Every row gives one point. The window is the flat piece filled in between its corners: a triangle in 3 columns, a solid with four corners in 4, and so on. A path goes straight from each point to the next, and from the last back to the first. After which points does the path pass through the window?
In the rows, zero is written as 128.

Window, 3 rows:
[[ 87  97 118]
 [162 100 133]
 [ 85 207 150]]
Path:
(1): [ 81 122  92]
(2): [ 64 106 164]
(3): [152  97 160]
(4): [161 110 108]
(5): [ 92 110  79]
(6): [ 92  96 142]
(7): [ 78 103 172]
(8): [ 78 116  97]
Through the window after points: 3, 5

Window (4 x 4):
[[132 201 140 150]
 [157  68 186 156]
 [148  90 111 164]
 [ 90 163 106 161]]
Path:
(1): [130 190 138 126]
(2): [138 196 144 209]
(3): [150  97 178 212]
(4): [148  91 165 110]
(5): [121 160 107 139]
(6): [118 163 110 196]
(7): [138 130 123 215]
(8): [138 112 117 132]
(9): [137  98 109 115]
(10): [143 109 124 217]
(11): [104 120 122 202]
(12): [104 118 110 139]
(13): [ 94 149 110 103]
(14): [107 158 120 216]
(15): [112 140 130 191]
(16): [107 141 123 142]
Through the window after points: 1, 3, 7, 9, 13, 15

Window, 8 rows:
[[157 119  77 160 142 117  92 111]
 [ 98  80  92  76 142 104  72 122]
 [118 236 156 167 143  84 214 153]
 [135  92 101  70 167 135 158 131]
 [134  77 104 160 157  89 126 123]
 [ 80  80  98 100 128 155 117 127]
 [140 103 249  72  69 166 128 151]
 [ 87 106 196  81 149 173  82 140]]
Path:
(1): [105  90  55 115 167 113 100 148]
(2): [ 98  93  69 109 161 112 112  67]
(3): [124 119 155 121 128 120 151  55]
(4): [140 122 137 126 123 118 134 173]
(5): [122 116 155 116 125 153 137 182]
(6): [108 114 173 108 132 146 147  76]
(7): [109 103 110 107 139 122 106  90]
(8): [122  97  93 115 138 127  95 180]
(9): [133 100 141 109 147 133 114 190]
(10): [124 107 157 105 147 127 119 108]
(11): [ 94 117 171  89 140 135 139  93]
(12): [105 116 158  94 141 139 129 168]
(13): [126 133 141  99 127 144 125 221]
(14): [109 140 160  99 128 147 136 111]
(15): [ 90 141 168  96 142 121 169  67]
(16): [105 132 144 101 138 122 152 190]
Through the window after points: 7

Window (9 x 9):
[[115 168 169 109  62  88 150 202 123]
 [135 172 189  96  88 175  78 190 106]
 [121 222 197 128  92 179 138 149 108]
 [132 145 101  76 193  79 142 191 129]
 [ 86 115 161 172 167 190  86 148 108]
 [183 164 210 126  94 131 148 188 118]
 [156  56  37  99 125 149 123 111  90]
 [119 110 116 150 171 137  44  81 116]
 [136  26 102  44 113 136 138  76  76]]
Path:
(1): [123 125 136 108 126 158  93 142 169]
(2): [127 130 150 104 109 179 102 152 157]
(3): [135 153 150 125 122 135  98 163  17]
(4): [131 177 164 143 134 133 101 180  38]
(5): [118 160 159 124 121 158 118 152 168]
(6): [143 150 141  77 103 122 127 171 142]
(7): [143 166 149  99 129 100 116 175  38]
(8): [135 131 140 117 119 120  92 159  61]
(9): [128 112 150  94 104 138 107 159 167]
(10): [106 120 150 105 120 181 125 142 195]
(11): [118 128 155 131 128 141 100 157  67]
(12): [122 148 142 119 150 103 111 165  70]
(13): [125 141 147 101 143 125 113 151 168]
(14): [109 100 140 122 141 175  97 126 204]
(15): [113 125 146 155 156 153  84 133  69]
(16): [134 143 140 126 154  97  91 137  23]
Through the window after points: 2, 10, 14, 16

Window, 11 rows:
[[104 158  80 107 133 117  58 125 130  46 150]
 [130 151 168 230 155  85 190 143 145  92 142]
 [133 122 155 184 128 155 193  73 151 114 156]
 [ 82 137 126  60 179 148  81 140 142 118 135]
 [191   7 147 125 107  86 119 132  77 139 124]
 [113 159 142 144 107  91 218 108 118 104 144]
 [165  71  83 151 137  59 143  95 133 177 131]
 [ 13 112 102  89 135 116  81 122 157  57 152]
 [ 69 102  43  99 158 145  97 169 111  57 135]
 [138 135 104 171  73 100 179 153 192 136 147]
 [215  43 111 128 129  56 184 118 170 118 122]]
Path:
(1): [125 127 142 157 142  91 187 151 141 116 228]
(2): [177  98 112 147 145  97 153 128 127 125 186]
(3): [169 105 113 155 112  99 147 101 136 120  73]
(4): [100 149 105 151 127 110 135 118 167  83  71]
(5): [109 143  97 140 144 107 149 131 161 112 231]
(6): [128 104 136 126 150 103 127 139 128 114 179]
(7): [116 107 130 142 130 116 134 125 132 104  70]
(8): [129 115 101 139 116 105 148 127 160 113  90]
(9): [133 107 107 142 116  96 154 143 155 126 193]
(10): [109 116 126 111 138 116 140 145 131  87 216]
(11): [121 128 122 137 115 121 132 122 143  75  67]
(12): [162  97 127 149 115 101 142 110 135 113  54]
(13): [171  88 123 146 138  93 159 130 122 121 177]
(14): [142 110 107 145 140 101 157 153 139 109 237]
(15): [129 124 120 151 105  97 127 117 155  95  64]
(16): [120 146 137 178 119  97 176 112 136  93  84]
Through the window after points: 6, 8, 14, 16

Window, 12 rows:
[[148 104  90 141   7 143   9 142 136  99 119 128]
 [125  92 124 125  40 113 151  98 161  47  95 135]
 [ 86 126 163 149 159 106 170  81 101 132 157 106]
 [ 76 132 127 112  68  80 126 165 121 152  52 109]
 [161 153 158  97 121 133 134 135 114  82 104 149]
 [156 112 118  94 144 163 177 171 104 105 129 147]
 [130 101 120 104 155  95 147 182 105  72 131 137]
 [114 132  13 133 189 150  81 121 118 110  58 119]
 [189  61 123 182 105 134 125 157 161  45 113 161]
 [155  62 113 120 175 131 100  91 152 108 106 142]
 [160 151  98 102 137 135 127 149 166 112 140 131]
 [ 40 129 127 130 156 143 125 164 132 115 120 113]]
Path:
(1): [119 125 111 119 126 117 145 162 119  90 122 156]
(2): [125 100 102 120 111 121 118 122 138 100 134 208]
(3): [159  96 131 117 134 150 136 139 127  91  92  59]
(4): [119 128 113 109 130 135 116 134 138 107  98  74]
(5): [112 133  92 109 122 122 111 130 126 122 113 162]
(6): [121 100  95 131 157 127 114 110 136 115 113 171]
(7): [138  95 115 120 154 136 112 121 133  99 100  93]
(8): [106 105 142 116 129 149 121 159 139  87  98  54]
(9): [ 80 129 111 133 120 114 135 133 132 115 120 167]
(10): [116 112  83 129 122 130 117 122 124 124 146 210]
(11): [165  91 116 119 131 156  98 139 136  76 105  93]
(12): [125 119 126 106 127 122 136 167 112  85 110  76]
Through the window after points: 2, 6, 8

Window:
[[179 102  65 175 150 180 144 102 159 117 145 114  91 183]
 [171 137 117 167 123 113 133 107  64 133 141  34 173 159]
 [126 168 163  37 141 126  62 103 148 188 140 135 137  90]
 [142  91 170  87 167 102 118 163 159 163 157 140  31  90]
 [107 163  88 161 125 125 150  92  84 122  93 109  92 166]
 [157  87  24 163  67 144 122 102  74 109 162  84  77 179]
 [218 154  54 169  77 112 150 121 140  96 126  80  69 150]
 [ 94 155 128  87 145  55 111 150 145 146 170 136 200  99]
 [ 97 115 166  51 116  68 150  72 163 180 131 101 173 111]
 [ 90 105 193  73 112 112  81 144 168 134  92 126 171  81]
 [125 104 135 100 139  90  89 149 170 240  97 147 125  86]
 [ 98 158 151 151  76 136 131 120 145 176 168  99 136 131]
 [157 141 116 115  86 141 184 121  73 143 135 131 182 123]
 [146 142  22 146 109 176 181 140 101 116 134  25 104 152]]
Path:
(1): [143 151 120  71 109 109 108 176 140 177 138  97 110 206]
(2): [115 129 147  61 116  89 142 145 140 176 133  99 141 167]
(3): [124 114 130 129 119 119 122  59 155 150 128 118 151  69]
(4): [125 138  90 159 128 119 119  87 120 123 146 105 100  52]
(5): [173 115 115  85  74 112 146 153 149 155 116  89 135 226]
(6): [143 127 106 124 113 112 122 138 116 146 133 110 126 171]
(7): [116 127  84 135 122 119 123  72 132 139 168  89 142  30]
(8): [157 138 104 157 104 123 135  85 137 131 133 109 117  79]
Through the window after points: 2, 4, 6, 8

Window, 14 rows:
[[151 142 114  87 147 222  27  84  93  99 162 139  19 149]
 [130  85 126 131  59 110 134 181 102  73 136 163 205 129]
 [155 174 113  93 119 109 100 143 113 160 137 183 102 145]
 [172 141  82 171  71  86 124 163 105  76 115 105 178 167]
 [183 126 207 178 124 127 149 156  97 103 140  97 175 165]
 [113 142 154 167  73 184 179 211 114 108 104  62 178 123]
 [119 125  56 155 108 145 106  76 143 162 180 205  89 142]
 [153 116 141 140  39 127 105 104  99 117  82 107 183 112]
 [174 111 100 129  76 120  91 147 191 148 181 166  65 132]
 [124  94  60  92 139  81 110  98 168 144 162 143 116 119]
 [ 74 122 211 182  86 191 162 180 123  59  36  95  69 161]
 [114 165 182 134  44 122 171 136 104  67 145  81 162 156]
 [193 125  95  82 123 195 138  89 131 114 133 170  46 154]
 [153 190 169  98 135 226  70  85 157  72 113 128 136 188]]
Path:
(1): [162 182 150 146 126 150 124 106 155  62 133 121 137  91]
(2): [128 133 152 106  75 183  98 128 115 112 117 121 133 208]
(3): [150  96 142  96  87 151 110 124 113 168 137 116 136 230]
(4): [152 164 132 167 118 144 110 146 110  32 143 141 109  69]
(5): [130 148 152 152 102 145 140 141 135  86 105 129 131 110]
(6): [138 119 124 116  66 168 116 144 119 131 133 108 142 224]
(7): [131 108 114 128  90 172 112 123 125 147 142 134 106 212]
(8): [168 164 152 128 119 143 132 121 128  55 125 148 106  72]
(9): [151 158 132 154  87 134 122 133 127  88 122 134 139  71]
(10): [137  94 132 116  66 139 115 130 101 125 104 127 149 197]
(11): [132 142 145 114  88 158 108 131 114 118 123 117 127 180]
(12): [161 179 163 158 119 175 128 109 162  42  97 143 147  80]
(13): [186 160 120 172 121 167 138 112 132  93 119 155 102  47]
(14): [146 113 126  98  79 155 117 118 117 114 115 127 114 187]
(15): [156 116 125  87  91 156 110 133 119 159 140 110 157 212]
(16): [164 157 130 168 120 133 115 114 124  69 144 152 115  85]
Through the window after points: 1, 3, 7, 9, 11, 13

Window (14 x 14):
[[ 67  85 180 165  72 126 120 136 156 101 147 110 111 160]
 [165 123 113 150 124 137 135  88 185  90 106  72  90 119]
 [ 97 183 172  72 111 157 181 117 100 143 113 114 164 157]
 [126  98  93 180 161 119 110 104 126 194 147 170 149 135]
 [145 134  85 135 157 113 168 171 170 149 120  92 133  97]
 [ 92 165 117 132 188 125 158  87  94 148 170 100 189 182]
 [139 185  68 101 173 140 149 205 111  97 166 151  93  78]
 [131  89  86 202  96  82 190 188  71  64 200 150 119 117]
 [103  49 166 169 162 135 129 127 130  62  95  84 122  86]
 [175 154 150 113  69  26 121 165 194 137 116 118 133 106]
 [ 86  71 141 135 174  74 240  64 156 104 138 132 152 140]
 [ 78  56 147 192  85 119 111 106 160  87 129 136 188 121]
 [ 74 148  93 158 182 136 206 104  95  63  95 107 104 154]
 [145 187 168 222 138 180 169 114 196  88 106 146  64 154]]
Path:
(1): [168  81 109 123 144 133 129 146 138 101 118 139 164 198]
(2): [ 86 168 117 181 144 108 178  94 136 135 139 107 102  55]
(3): [ 72 165 125 157 114  72 172  91 136 163 145 110 119  64]
(4): [153 112 126 137 139 115 126 151 150 116 131 130 149 166]
(5): [140 118 122 133 145 108 151 152 150 110 112 129 146 166]
(6): [ 95 183 144 142 106  72 157  83 127 140 167  87 131  76]
(7): [113 184 117 194 123 111 164 113 129 139 157 129  87  66]
(8): [143 110 125 132 156 137 160 152 144  89 120 121 116 184]
Through the window after points: 3, 5

Window, 14 rows:
[[149 102 162 162 149 167 115 103 107 129 140 165 108 143]
 [163 142 122 131 126  95 146 127 102 160 135 119 138 144]
 [125 118 166  97 109 116 142 101 174 147 114 106 105 143]
 [181  94 151  87  95 114 137 149 150 128 126 125 146 119]
 [140 146 127  98 143 164 112 105 100 107 133 168  76 115]
 [134 108 148 135 163 106 105  55 113 110 111 134 161 116]
 [176 112  72 132  68  90   7 182 168 192  94 174 143 159]
 [136 136 103 129  81 111  67 206 177 191  59 202 140 110]
 [133  56 116 137 138  87 114 111 133 124 115 133 102 120]
 [136  91 193 136 133  60 102  98  90 102 139 135 120 127]
 [ 94 109 125 106  76 101 156 126 146 101 134  85 169 156]
 [131  88 137  99 114 121 113 136 108 143  82  93 137 163]
 [107  81 134  87 147 127  94 112 111 158 163 173 121 125]
 [127 125 153  96 148 130 129 165 162 119 147  87 123 127]]
Path:
(1): [132 108 145 135 108 123 113 100 110 143 141 123 122  99]
(2): [127 121 135 101 169 107 109 117 140 108 100 152 116 171]
(3): [128 109 147 111 131  97 124 112 127 114 127 147 132 157]
(4): [124  94 153 123 105  99 104 122 111 132 139 115 131 111]
(5): [134 120 125 124 102 129  91 104 101 158 146 131 105 102]
(6): [142 113 137  93 162 117 131 137 138 113 115 169 130 163]
(7): [119 121 149 105 152 100 153 118 137 109 126 155 127 167]
(8): [136 109 141 123 112 131 119 102 109 133 123 102 130  98]
(9): [122  98 147 128  83 127 108 122 130 140 130  79 127 112]
(10): [130 117 120  93 113  93 152 140 149 107 122 147 164 163]
(11): [138 105 149  98 138  92 140 118 132 114 123 134 126 171]
(12): [141  98 148 120 110 137 106 101 127 142 135  94 114 113]
(13): [138 110 158 127 100 143 108 130 123 125 126 105 104  79]
(14): [145 110 134  97 147  91 117 123 126 127 121 159 140 174]
(15): [137  99 132 103 136 106 130 121 126 110 117 139 119 168]
(16): [126 102 148 125 106 139 100  93 120 152 156  95 121  75]
Through the window after points: 3, 5, 9, 13

Window, 14 rows:
[[134 146 130 164  97 161 147 105 130 109 118 109 123 120]
 [149 164  77 139  98 136 151  44 175 104 111 185 130 132]
 [117 188 100 170  95  80 142 111 135  94  88 166 130 111]
 [117 161  34 150  95 131 135 131 159  99 135 149 116 136]
 [123 137 124 111 114 128 139 127  71 130 154 143 111 137]
 [130 127 107 142 111 139 112 116 128 187  91  84 138 117]
 [124 148 132 125  94 136 118 143 162 128 147 151 183 123]
 [104 157 121 148 188 137 143 120 121 173 151  91 159 108]
 [129 184 157 121 176   7  94 147 138 114 150  99  98 120]
 [178 175 106 171 118 127 129 111 140 124  90 153 120 140]
 [184  69 113 118 137 100 138 122  64 116 113  96 140 141]
 [108  98 106 150 125 144 142 152 143 147 122 138 120 122]
 [146  84 135 150 107 110  16 136  96 110 102 125 129 127]
 [103 154 111  94 134 148 141 152 131 105 120 139 135 117]]
Path:
(1): [106 134 116 131 126 126 133 139 133 123 117 130 132 156]
(2): [147 134 109 129 128 127 132 133 123 129 135 138 118  70]
(3): [155 158 106 155 112 100 119 122 126 113 121 139 125  72]
(4): [119 162 114 151 116 101 125 118 134 115  99 142 130 148]
(5): [111 143 117 134 130 117 122 121 133 129 114 130 142 165]
(6): [159 151  99 144 126 120 128 136 133 136 135 139 133  78]
(7): [159 142  85 131 108 128 118 119 137 134 133 132 121  60]
(8): [109 145 103 151 112 131 128 123 139 137 103 121 143 176]
Through the window after points: 1, 3, 7

Window, 14 rows:
[[127 185 206 123 130 101 110  55 165 131 107 134 124 154]
 [ 68 100 145 130  52 166  92 171  90 144 100  80 133 161]
 [100 120  93 131 158 180  65 124 177 120 180 206 106 164]
 [188  72 140  83 123 111 104 174 134  59  82  75  16 226]
 [120 155 107 119 166 122  63 180 139 163 120 100 152 126]
 [116 161  86  91 150 134 151 129 149 115 154 136 117 147]
 [ 49 131 128 153 169 169 163 129 167 146  88 156 135 151]
 [144  42  93 159 100 110 152 154 166 112 100  59  88 164]
 [ 85  50 106 110 148 177 119 111 122 147 133  80 102 148]
 [ 64 133 107 167 149 174  97  95   9  93 107 130 164 166]
 [164 156 104  71 158 145  94 124 130 115  69 148 192 122]
 [ 58 135 161  80 167  61  48  73 137  11  84 112 158 110]
 [103 130 104  86 140   7 101  90 118 159 122 167 122 166]
 [169  43 151 114 160 103 181 228 126  77 113 100 156 187]]
Path:
(1): [ 98 102 103 107 132 128 110 102 155 107 109  77 141 211]
(2): [132  85 131 107 145 117 134 158 149  85 116  95 154 205]
(3): [141  84 145 114 150 111 136 187  99 108  95 130  98 123]
(4): [111 112 141 124 154 127 119 143 104 131 119 136  87 105]
(5): [109 126 120 112 142 123  94 118 142 132 116 107 146 169]
(6): [114 110  99  93 145  87  99 146 183 132 115  98 154 212]
(7): [129 115 156 101 131  95 118 126 120 118 116 154  78  72]
(8): [116 119 135 133 138 117 117 132 125 109 108 136 114 132]
(9): [103 128 112 101 144 120 118 131 171 123  93 104 156 230]
(10): [ 92 110 118  91 148 109  94 122 138  92 114  98 185 206]
(11): [113 113 144 127 150  96 115 126 111  81  93 137 101  99]
(12): [113  91 148 126 129 112 100 155 111  90  96 122 100  82]
Through the window after points: 2, 4, 10, 12

Window:
[[ 83  65 123 159 107 169  89 193 150 153  87 107 151 168]
 [159  88 143 104 126 118 128  92  88 124  76 161 123 136]
 [154 146 177 146  97 106  46 198 159 111 160 123  94 146]
 [112 111  80 185 122 149 100 110 129 134  73 116  45 144]
 [142  90  99 201 117 108 121 116 142 136  58 153 164  99]
 [108  54 117 179 142 144 123  85 132 125 142 150 109 110]
 [155 137 101  86 167 114 195 113  82 201  88  80  90 142]
 [100 136 121 124 100 119 167 106  38 164 122 171  98 104]
 [140  78  85 125 144 149 149 203  72 137 128 171 155 176]
 [135 204 184 200  71 176 149 105 112  46  91 127  81  62]
 [180 171 107  74 130 104  72  37  84 174 177 126 144 160]
 [128 132  77  47 119 129 175  72 206 107 100 174  82 114]
 [108 152 138 164  92  86 100 209 149  46  73  25  98 146]
 [ 88 145  95 149 194 137 110  46 146 125  55 151  95  88]]
Path:
(1): [139 111 100 107 113 148 126 124  84 111  95 106  97  57]
(2): [110 134 127 161 144 112 169 108 117 149  90 159 126 201]
(3): [114 127 127 156 151 119 155  75 137 145 104 170 114 180]
(4): [137 101 101 117 131 150 122 109 112 141 111 156 114 103]
(5): [142  96  52 123 117 165 104 135 111 125  80 120 104  61]
(6): [ 89 139 144 158 153  97 176  63 122 128  78 136  99 194]
(7): [121 130 153 152 119 122 144 102 124 132 109 158 120 171]
(8): [141 118  92 140 130 153 131 128 102 120 106 106  93  75]
Through the window after points: 7

Window, 14 rows:
[[102 165 149  77  64 192 119 139 103  98 136 163 186 144]
 [ 44  93 121 136 221 105 171  75  78 167 168  44 132 142]
 [130 136 132 113  76 126 125  81   7 129 127 158 175 134]
 [152  92 197 141  26 144  70 147 115  78  90 132  96 135]
 [194 143  84 125  84  93 153 187  93 108  85  67  72 137]
 [151 141  56 172 178 205  86 130  72 149 108 117 126 106]
 [138 151 163 172 187 133 120 123 121 121 101 113 138 114]
 [ 64 160 103 165 151 127 118 107 190 183 131 139 210 114]
 [101  70  76  84 149 150 192 187  93 172 105  86 220 143]
 [186  80  70 147 167 137  99 105  35  77 150 159  95 130]
 [ 68 145 116 130 127  96 209 168 144 172  71 120 100 129]
 [ 39 198 144 183  74  68 167 207  61 126 124  93 168 114]
 [ 92  92 132  66 156  96  70 124 163 143  71 135 138 129]
 [102 150 195 150 153 123  49  98 122 181 177 178 140 126]]
Path:
(1): [110 157 152 165 152 126 106 126 111 145 108 132 153 183]
(2): [ 94 137 114 169 150 113 127 145 128 149 101 105 134 210]
(3): [ 94 136 127 130 139 113 147 160 118 137 122 101 131  86]
(4): [132 109 122 113 148 125 110 125 110 139 120 126 135  66]
(5): [ 99 122 122 133 148 125  91 125 101 128 104 145 142 226]
(6): [105 134  98 131 134 138 109 144  96 148 101 128 149 187]
(7): [115 110 117 113 125 135 126 124  93 139 143 120 143  55]
(8): [113 124 118 100 102 138 137 142  89 134 130 120 144  87]
(9): [105 137 108 126 115 130 119 144 107 122  99 125 165 241]
(10): [113 149 133 137 114 118 105 164 116 131  80 146 151 182]
(11): [113 128 132  99  89 123 113 152 128 140 118 141 140  27]
(12): [140 128 123 125 130 133 136 140  99 127 126 115 133  69]
(13): [125 128 124 153 148 124 124 140 103 125  94 115 130 171]
(14): [121 142 120 139  95 126 110 116  85 126 114 135 147 207]
(15): [127 127 141 121  92 134 122 130  84 122 115 131 145 100]
(16): [118 138 152 145 149 127 113 124 109 136 133 128 139  91]
Through the window after points: 4, 12, 14, 16

Window, 14 rows:
[[184 155 140 105 135  96 159 104 119 182  89 161 132 116]
 [110 128 206 131 158 187 146 123  87 140 138 159 123 144]
 [ 65 100 186  95  97  55 137 249  64  57 149 102 160 141]
 [172 142 147  95 165 105 121 153 170 108  40 175  83 125]
 [151 130 206 202 144 120  98 125 164  78 146  34 151 139]
 [219 179 105 136 100 122 150 179  91  51 156 164 132 130]
 [ 86 136 206 133 170  96 174 156 177 138 132 168 202 132]
 [ 44 112  59  53 147 104  80 101  85 166 157 186 128 138]
 [157  67 170 139  93 106 118 190 196 174 124 102 125 119]
 [ 87  82 127  77 114 110 171  99 120  99  89 102 239 142]
 [116  79 124 227 135  94 156 110 100 167 124 127 154 117]
 [180  62 126 199  88  37 110 130  60 129 155 242 157 112]
 [ 58 151 142 184  86 109 111  79  55  84 125 166 127 153]
 [163 169  93 152 120 159  56 169  90 144 147 108 164 135]]
Path:
(1): [104 116 107 105 140  94 117 116 102 162 135 163 141 203]
(2): [ 92 117 115  94 130 110 112 126 105 125 130 159 149  85]
(3): [101 121 148 118 103 125 134 148 116  93 116 118 166  44]
(4): [118  87 145 115 130  72 142 150  91 125 130 139 189 239]
(5): [148 129 137 132 125 102 144 148  97 146 118 159 149 177]
(6): [127 134 122 123 117 109 129 141 111 120 127 156 143  61]
(7): [140 122 166 118 137 117 142 155 136 129 126 142 159  85]
(8): [169  93 135 120 134  91 152 170 130 155 131 141 157 229]
(9): [120 101 146 155 130  85 145 156 106 131 130 127 163 179]
(10): [105 113 160 154 116 104 129 149 103 107 131 124 149  65]
(11): [ 99 124 167 146 114 130 116 130  99  99 125 129 150  49]
(12): [129 137 144 150 126 114 120 127 110 114 130 143 130 174]
(13): [130 124 138 148 144  98 139 128  89 119 115 149 150 186]
(14): [105 139 148 134 132 107 134 122  90 114 130 147 154 104]
(15): [ 96 110 165 119 105 105 127 169  96  90 134 119 147  40]
(16): [110 119 162 131 116  79 135 176  94 109 131 132 149 192]
Through the window after points: 1, 3, 9, 11, 15

Window:
[[146 136 210 141 123  99 114 160 112  84 151 100 161 119]
 [115 120  88  79 114  90 100 121 107 178 168 131 166 114]
 [ 95 151  77 113 121 103  93 138 120 106 123 117 127 118]
 [136 110 114  59 109 114  89 120 177 139  90 116 150 119]
 [161  86  95  52 168 115 150 162 105  91 113 111 117  83]
 [106 156 107 118 150 106 134 117 127 146 141  80 122 115]
 [115  96 151 146 122 115 116 174 136 141 133 115 112 127]
 [ 81 111 145  85 130 118 147 116 181 144 154 173 127 133]
 [146 163  68 149 120 192 119 123 136 134 129 136  88 117]
 [ 93  75  59 185 144 249 151 114 113 108 141 116  89  99]
 [105 138 113  93  86 119 152 139 119 128 128 101 121 120]
 [127 140 139 122 120 108 116 149 115 128  24 126 159 112]
 [122  72 223 159 104  85  95 103 105 123 145 137 113 141]
 [164  56  77 150 106  69 120 101 122 132 170 128 157 126]]
Path:
(1): [134 113 131 122 114  88 114 132 142 132 141 121 126  82]
(2): [128 107 114 110 126 101 121 133 114 132 135 115 153 167]
(3): [135 124 135 108 139 120 106 135 119 119 126 109 144 185]
(4): [128 111 155 120 101 110 115 134 144 118 130 121 139  61]
(5): [106 121 140 133 113 136 116 123 132 134 135 132 106  71]
(6): [120 128 135 107 134 143 118 137 120 128 124 124 128 175]
(7): [123 113 117 107 148 134 132 140 101 117 139 115 134 192]
(8): [113 116 137 140 109 108 123 122 135 132 139 126 121  74]
Through the window after points: 3

Window:
[[ 81  47 121 175 135 133  68 146  99 125 128 115 150  77]
 [ 95  76 103 159 116 133 209  87  80 161  98 105 147 173]
 [180 159 187 162 150 111 177  94  97  52 184 153 102 182]
 [132 135 155  99 121 185 113  63 141 104  48  95 119 141]
 [111 110  91 125 183  95 123 219 120 146  99 184 154 135]
 [ 51 133 150 184  98  66 150 119 179 124  78 139 181 179]
 [179 161 156 177 111 155 159 115  86 149  82 110 128 154]
 [100 192 142 235 197  60 133 146 145 112 123 164  97 188]
 [ 93 128 121  94 131 171 146 140  85 100 157  56 129 150]
 [ 85  98 143 124 150 156 160 185 186 122 155 157  91 176]
 [174  66  63 144 102 139 149 154  72 116 154 124  88  81]
 [126 161  65 131 190 116  96 146  98 162 193 170 183 127]
 [106 171 114 198 117 121 166  82  48 120 149 240 130 138]
 [167 122  83 242 164 142 189 157  82  91 132 124 135 122]]
Path:
(1): [ 92 136 114 165 153 117 162 131 114 162 122 131 145  73]
(2): [126 126 146 178 145 117 197 136 108 113 122 128 122 101]
(3): [127  92  67 172 120 160  96 145  89 101  98 150 117 214]
(4): [122 104 111 140 119 143  98 126 105  73 108 136 132 206]
(5): [120 138 149 139 153 144 183 133 136 149 134 132 109  99]
(6): [ 93 142 139 173 169 109 206 136 103 144 122 140 133  84]
(7): [146  98 109 184 123 124 120 128 109 122 113 160 133 173]
(8): [113 108  95 171 129 130 135 144 104 125 111 143 145 156]
Through the window after points: 4
